Rows are points. The ring and each string are closed loops that go straight from each point to the next, and from the last back to the first. Before rounding, they use only three directions, however many columns there are. Count how often each string passes through the ring. Passing back the other way cancels.
In the rows, 128 means zero.

Ring:
array([[181, 135, 145, 113],
       [143, 174, 131, 108],
       [ 95, 165, 121, 115],
       [ 72, 125, 115, 130],
       [108,  82, 123, 140],
       [145,  84, 135, 133]])
String:
array([[103, 135, 109, 132],
       [ 71, 138,  95, 139],
       [ 51, 132,  95, 140],
       [ 89, 126, 100, 140],
       [104, 124, 120, 129],
       [ 94, 121, 131, 122],
       [ 74, 116, 138, 119],
       [ 49, 109, 115, 134],
       [ 53, 113, 104, 140],
       [ 89, 124,  93, 145],
       [ 97, 128, 111, 133],
       [110, 129, 133, 119],
       [ 71, 136, 141, 110],
       [ 46, 149, 122, 117],
       [ 57, 148, 131, 112],
       [ 90, 136, 144, 109],
       [111, 132, 131, 120]])
Times through: 1

Ring:
array([[167, 116,  92, 128, 109, 133],
       [135, 133, 100, 132, 119, 127],
       [ 99, 143, 120, 136, 127, 118],
       [ 65, 142, 153, 139, 133, 109],
       [ 64, 132, 171, 138, 132, 107],
       [ 90, 113, 178, 135, 125, 112],
       [122,  98, 168, 131, 116, 118],
       [151,  88, 151, 129, 108, 124],
       [178,  86, 124, 127, 102, 130],
       [185,  98,  99, 127, 103, 134]])
String:
array([[214, 107,  79, 118, 101, 151],
       [188, 107, 105, 120, 107, 144],
       [159, 113, 115, 126, 112, 133],
       [133, 115, 114, 135, 114, 119],
       [137, 131, 114, 127, 120, 131],
       [135, 152, 103, 123, 126, 140],
       [142, 152,  81, 127, 123, 137],
       [184, 125,  66, 126, 108, 140]])
Times through: 0
String:
array([[ 89, 153, 110, 138, 130, 115],
       [ 88, 132, 121, 144, 124, 106],
       [107, 126, 129, 137, 121, 115],
       [107, 125, 131, 137, 121, 115],
       [ 87, 127, 132, 143, 124, 105],
       [ 59, 150, 135, 144, 134, 104],
       [ 50, 170, 146, 136, 143, 115],
       [ 67, 162, 153, 131, 140, 122],
       [ 24, 158, 169, 144, 144,  99],
       [ 35, 132, 163, 152, 133,  87],
       [ 86, 115, 145, 144, 121, 101],
       [103, 123, 148, 134, 123, 117],
       [ 81, 116, 151, 144, 122, 101],
       [ 51, 123, 170, 148, 129,  93],
       [ 57, 117, 162, 150, 126,  91],
       [ 96, 121, 151, 137, 124, 112],
       [ 93, 130, 158, 132, 128, 119],
       [ 68, 146, 175, 131, 138, 119],
       [ 42, 150, 176, 139, 141, 107],
       [ 35, 143, 165, 147, 137,  95],
       [ 45, 158, 160, 139, 141, 109],
       [ 36, 162, 152, 143, 142, 104],
       [ 48, 139, 139, 151, 131,  92],
       [ 88, 127, 134, 142, 124, 106],
       [122, 125, 132, 130, 121, 124],
       [113, 153, 119, 126, 130, 133],
       [106, 156, 113, 130, 130, 128]])
Times through: 2

Ring:
array([[158, 167, 132, 131,  95, 110, 117, 118],
       [152, 185, 144, 126, 117, 114, 129, 129],
       [139, 191, 152, 122, 143, 121, 143, 140],
       [115, 179, 152, 118, 171, 136, 159, 145],
       [ 90, 145, 140, 119, 184, 151, 164, 139],
       [ 86, 118, 131, 126, 179, 153, 160, 133],
       [ 95, 102, 127, 135, 167, 147, 150, 129],
       [121,  98, 126, 145, 138, 131, 133, 124],
       [142, 110, 123, 146, 109, 118, 118, 116],
       [153, 129, 122, 142,  92, 113, 111, 112]])
String:
array([[ 56, 114, 131, 117, 213, 172, 179, 139],
       [ 72,  90, 110, 124, 166, 164, 154, 116],
       [100, 113, 114, 126, 139, 148, 140, 114],
       [111, 124, 143, 137, 171, 135, 151, 141],
       [102, 137, 157, 134, 200, 140, 167, 156],
       [ 75, 158, 147, 111, 210, 161, 180, 149],
       [ 84, 157, 129, 107, 170, 158, 163, 128],
       [ 69, 147, 125, 105, 182, 168, 169, 128]])
Times through: 1
